Rows are points. The points of each table are mixes of a few directions, plus a little noise. How many directions does each table use, and how many do they share? Where both have some left over, give the other angles between the two spaces (their principal angles), to ten degrees, smallest first.

First:
[[-56  13  43]
 [-43  11  34]
 [ 62 -16 -48]
 [ 39  -9 -30]]
Second (5 x 3):
[[-63  38 -17]
 [-24   9 -20]
 [-30  25   8]
 [ 31 -29 -10]
 [ 85 -43  38]]
Directions: first 1, second 2, shared 0; angles 30

First:
[[  85   -6  -29   39  -35    2]
 [ -40   -1   21  -29   18   -7]
 [ -19  -24   11  -22   17  -27]
 [ 108   31   -3    7  -58   35]
 [ -21   -7   -5    8   12   -7]
 [-114    6    4   -2   48    2]]
Second:
[[ 33  55 104 -67  30  27]
 [-45 -13   2   4   3 -46]
 [-39  11  49 -25  16 -40]
 [-14 -32 -65  41 -18  -9]
 [-32 -26 -38  25  -9 -26]
 [-11 -25 -46  29 -12 -13]
 [ 49  -7 -49  25 -19  49]
 [ 63  39  41 -30   9  55]]
Directions: first 3, second 2, shared 0; angles 30, 30

First:
[[   8  -18  -24   10   -1    1    9   -2]
 [  -3  -78 -113   57   28   -9   45   12]
 [  21   32   56  -29  -31   16  -23  -17]
 [  -9   41   59  -30   -9    2  -25   -4]
 [ -38   41   47  -22   17  -18  -17   13]
 [ -71   66   73  -32   31  -30  -24   23]
 [ -41   26   22   -9   22  -18   -5   17]
 [  46  -40  -41   16  -22   19   13  -16]
 [  83  -73  -78   32  -38   38   26  -29]]
Second, 8 rows:
[[  10    0  -71   71   15  -26   -3  -17]
 [  39   17    6   35   39  -16   15  -30]
 [  62  -20   15    6   33    7   42  -27]
 [ -16   -8  -42   23   -8   -6  -10    6]
 [   0   -1   68  -84  -65   47  -20   16]
 [ -18   39   81  -57  -18   12  -24    9]
 [-118   -6   -7  -41  -12  -10  -19   72]
 [  40  -24  -50   48   16   -6   19  -22]]
Directions: first 2, second 4, shared 2

First, 10 rows:
[[ -8  25  29 -24  36 -22   3 -75  46]
 [ -6  48 -19  15 -37 -47 -29  18   1]
 [-12  14 -71   7 -28  21 -35  71 -31]
 [-15  13 -45 -13  10  26 -20  15  -2]
 [-20  -7 -36  30   0  32  -5  -4 -50]
 [ 24 -23  24  36 -49 -30  14  46 -33]
 [ 34  13  48   7 -56 -80   2  50  28]
 [ 18  27  45 -36  -2 -55  -1   3  75]
 [  6 -77  47  -4  63  67  54 -70 -15]
 [-20 -38 -19 -18  63  85  19 -49 -14]]
Second:
[[-25  30  21  29  42  -4  57  32 -27]
 [-17  41  21 -22  31 -18  69  19 -64]
 [ -3 -38 -16  -4 -24   5 -39 -12  33]
 [  9 -49 -20 -61 -49  -8 -51 -35   4]
 [ -9  26  56   0  33  15   5  33 -67]
 [ 20 -56 -33  27 -16  19 -90   1  73]
 [ 47  11  -4  35 -51  35 -48 -53  69]
 [ 40 -23 -44 -12 -17  -4 -60 -14  47]
 [ -3  64  -4   1  48 -33  96  26 -43]
 [-62  -7  21  -1   3  -8  68   0 -25]]
Directions: first 4, second 5, shared 0; angles 50, 60, 80, 90

First:
[[ 49 -18  53 -47 -13 -36 -33  57   4 -13  91]
 [-40  35 -40  42   5  17  63 -60  18   3 -42]
 [-32  38 -10  10   1 -39   1  29  20 -36 -70]
 [ 45 -51  33 -44   7  -5 -68  83 -32   9  45]
 [ -3 -39 -32  24  -6  -8  42  16 -48  29  12]
 [ 18 -10  30   8   6  19 -13 -59 -24 -23   5]
 [-25  23 -51   3 -41  12 -20 -91  33  43 -10]
 [ -8  21  14   5  45  41  24  21  23 -14 -24]]
Second:
[[  32  -13  -53  -48   61  -22    8  -13   10  -25   -4]
 [  17  -33   25   60 -121   19    1  -37  -33   -9   -6]
 [ -83   67   53   -8   73    9  -14   74   25   54   15]
 [  68  -47  -60  -18  -16  -16   11  -52  -11  -45  -13]
 [ -49   41   33   -5   42    5   -9   44   16   31    9]
 [  -6    0   14   14  -21    5   -1    2   -5    5    0]
 [  81  -59  -67  -16  -28  -16   14  -66  -15  -53  -13]
 [ -16   14    7   -7   25   -2   -2   14    7    9    3]
 [ -45   30   48   26  -12   15   -8   31    1   32    7]]
Directions: first 6, second 2, shared 0; angles 40, 90

First, 8 rows:
[[ 10   6 -13 -10  14  -1  10 -22 -18  -1  -4   6 -10 -21]
 [-12  -7  15  11 -14   1 -12  24  19   1   5  -8  11  23]
 [  8   5 -11  -8  12  -1   9 -18 -14  -2  -4   6  -8 -17]
 [ 16   8 -22 -17  21  -2  17 -34 -26  -2  -7  10 -15 -33]
 [-20 -11  27  20 -25   2 -21  43  32   1   9 -13  20  41]
 [ 18   9 -25 -18  23  -2  19 -38 -29  -2  -8  12 -17 -36]
 [-57 -32  78  58 -72   6 -58 121  92   7  26 -37  55 118]
 [ 36  19 -48 -37  46  -3  36 -76 -59  -4 -17  23 -34 -75]]
Second, 10 rows:
[[-79 -11  58  21 -34 -69 -17   8 -26  12  -4 -10 -29 -14]
 [-62  -1  64  34 -26 -43 -11 -10 -13  -7   7   6 -18  -5]
 [ 66  11 -23 -22  11 -50  67 -22  -8 -14   1  -9  36 -45]
 [ 33  10   9   9   5   8  34 -30  -9 -16  12  12  30  18]
 [-43  10  51   1 -44  51 -81  34  16  28   0   5 -14 -10]
 [ 39   9 -34   9  45  12  37 -26  37 -27  13  26  -2   3]
 [ 22  -8 -85  -7  26  38 -30   7 -13 -56 -19 -34   2 -14]
 [ 31   9 -27 -24  27  33  -4  21  69  32   5  27 -21 -16]
 [-56 -36  -5 -17 -36 -31 -35  36 -77  26 -34 -59  -6  24]
 [ 49   6  -5  -4  25  50  39 -18  23  22  16  35  21  59]]
Directions: first 1, second 6, shared 0; angles 50

First, 9 rows:
[[  -3  -40   22    0   22  -17  -25  -13   10   -3    5   23   26  -20
     1  -19   19  -10]
 [  23   64  -23   37   32  -76  -46  -13 -121   45  -27  -95  -37  -18
   -20   55    9  -37]
 [ -16   26  -27  -35  -78  108   99   41   91  -35   13   39  -22   59
    16   -9  -50   55]
 [   1  -26   17    6   26  -28  -31  -14  -11    4    1    6   18  -21
    -2   -9   19  -15]
 [   2   26  -15    1  -14    9   16    8   -9    3   -4  -17  -18   13
    -1   13  -12    6]
 [ -17   10  -18  -36  -69  101   89   35   96  -36   15   48  -11   52
    16  -18  -42   51]
 [   6  -20   17   13   37  -47  -46  -20  -34   13   -3   -9   16  -29
    -6   -1   25  -25]
 [  -2  -19   10   -1    9   -5  -10   -6    9   -3    3   14   12   -8
     1  -10    8   -3]
 [   6  -20   16   14   35  -45  -44  -19  -32   12   -4   -9   15  -27
    -6   -1   24  -24]]
Second:
[[  8 -29  -4  37  53 -70 -44 -25 -66  39 -44  14  68   1 -25 -11  68   8]
 [ 48  25  -2 -62  40  -2 -18  44  17 -64   2 -11  -5 -10  35 -15  -9 -54]
 [ -5   8   4  -1 -18  28  35   2  14  11   4  17 -16  -4  -2  -8   0  26]
 [-62 -31   8  64 -62   3  -3 -49  -3  47  25 -27 -21  10 -27  40 -38  24]
 [ 33  47 -52 -66 -11  34  16  70  49 -89 -11 -21   6  77  34   6 -55 -29]
 [ 14 -16  34   4  47 -32 -23 -19 -30  28  -3  19   4 -61  -4 -22  53  -8]
 [ 11   8  -3  -1  15   9  35   5 -13  25 -23  43  19  -4  -6 -26  50  42]
 [-48 -10  15  22 -64  31   2 -25  31   1  47 -39 -54  -6  -3  35 -69 -10]]
Directions: first 2, second 4, shared 1; angles 70

First, 8 rows:
[[ -84   -3   46    4  -17   54    1   12  -71  -28  -28    4  -42  -27
   -35  -24  -15  -16   61   41]
 [ -69  -26   19  -39   29   56    2   25  -46  -16  -19    6  -26  -17
   -40  -23    0   -4   33   74]
 [ -41 -100   19    6   49  -18   39  -31  -36   31   -5  -13   17   11
   -25  -86   60   41   49   40]
 [  49   13  -32   -2  -30  -54   -6  -42   56   28    7   -8   26   36
    19   40   19   26  -28  -72]
 [ -13  -21   29   57   -5  -14   20  -18  -25   -3    3   -6    3  -16
     8  -42    1  -11   33    6]
 [  53   34  -27   -7   23    4  -11   33   44  -14   25   10   13  -12
    27   32  -31  -32  -57   20]
 [  26   14  -37    5  -52  -61   -2  -89   90   21    4  -11   36   37
    14   71   12    2  -15  -43]
 [  80   87  -15  -24    3   33  -44  109  -12  -19   13   19  -28  -13
    32   32  -47   -4  -75  -66]]
Second (11 x 20):
[[-29  -3  47  30  21 -66  21 -35  16  79  35  28  89 -17 -44 -25   2   6
   31 -93]
 [-43 -15  32  -1  -2 -24 -14 -59 -12  55 -31   7  64  16 -44 -24  -6 -24
   30 -46]
 [-26  11 -18 -13 -40  32 -28 -29 -22  -7 -53 -30   9  44   2  -1 -15 -40
    0   2]
 [-31 -55  45 -13  19 -93 -11 -89  24  93   7  30  77 -13 -58 -39  19  26
   68 -67]
 [ 31  15   3 -12 -19   1 -28  19 -18  -5 -17   6 -31   0  10   6  -5  19
   -5 -40]
 [ 11   7  -7   2  18  11  19  19   5   1  -2   5   9  16  -1  22   8   1
  -38  -6]
 [ 15 -25   0 -39  29  46  -8  22 -28 -31 -54  11 -49  16  -9  26   1  -7
  -38  64]
 [  2  58  11  63  15  73  40 116 -34 -81  48   6 -59 -59  36   6 -39 -31
  -27  64]
 [  9 -15 -48 -17  -3 -19  14 -36  47  16   7 -25  30  41  11  18  30  16
  -22   3]
 [ 48  -1 -49 -51 -43  24 -46   1  -4 -39 -46 -29 -68  39  38  25  11  23
  -24  16]
 [ 10  19 -19  54   4  17  42  70  23 -82 102 -10 -66 -88  58 -16  -7  10
   28 105]]
Directions: first 5, second 6, shared 2; angles 40, 50, 60
